Each point is reached from the start by the listed moves, each made once or not at all, plus a little noise. Say if it took an odd or an even number of moves. Then give how often each move was made.

Moves:
(1): [1.56 1.87]
(2): [-1.39  1.27]
Start: [0.08 0.82]
Points:
[0.10 0.79] -> even (0, 0)
[1.60 2.66] -> odd (1, 0)
[0.31 3.98] -> even (1, 1)

Moves:
(1): [ 1.42  0.05  0.66  0.40  0.71  0.38 -0.15 -0.61  0.11]
(2): [ 0.44  2.29 -0.32  0.37  0.42  0.38 -0.02  0.93 -0.51]
(3): [-0.60  0.48  2.12 -0.39  0.48 -0.06 -0.80  0.01  0.13]
(4): [-0.34 -0.23  0.38  1.88 -0.04 -0.21 -0.86  0.51 -0.68]
(5): [-0.65  0.05 -0.56  0.90  2.63  0.04  0.96 -0.20  0.67]
(6): [-0.54 -0.15 -0.14  0.55 -0.75  2.41  0.10 -0.34 -0.45]
(7): [-0.18 -0.26  1.57  0.98 -0.55 -0.32  2.33 -0.40  0.08]
(8): [ 0.68 -1.02  0.33 -0.24  0.46  0.97  0.44  2.54  0.17]
(9): [-0.05  0.43 -0.05  0.46 -0.43 -0.10 -0.22  0.20  1.62]
Start: [-0.83  0.03  1.70 -0.16  0.45  0.43  0.02  0.07 -0.92]
Points:
[-2.12  2.43  4.88  3.82  3.29  0.22  1.73  0.94 -1.16] -> odd (0, 1, 1, 1, 1, 0, 1, 0, 0)
[-0.38 -0.54  4.32  3.75 -0.21  2.58  1.33 -0.89 -1.73] -> even (1, 0, 0, 1, 0, 1, 1, 0, 0)
[ 0.21  1.77  4.75  2.96  1.30  4.21 -1.41  3.24 -0.55] -> odd (1, 1, 1, 1, 0, 1, 0, 1, 1)
[ 0.40  1.39  5.83  1.55  1.27  4.19  1.82  2.36 -1.40] -> even (1, 1, 1, 0, 0, 1, 1, 1, 0)
[-1.17  2.10  2.28  2.07  2.92  0.63  3.44  0.27 -0.74] -> odd (0, 1, 0, 0, 1, 0, 1, 0, 0)
[-0.20  2.13  3.69  1.88  4.05  4.23  0.28  2.67  0.74] -> odd (1, 1, 1, 0, 1, 1, 0, 1, 1)
[-0.75  3.23  3.42  2.04  3.47  3.38 -0.10  0.18  0.59] -> even (1, 1, 1, 0, 1, 1, 0, 0, 1)
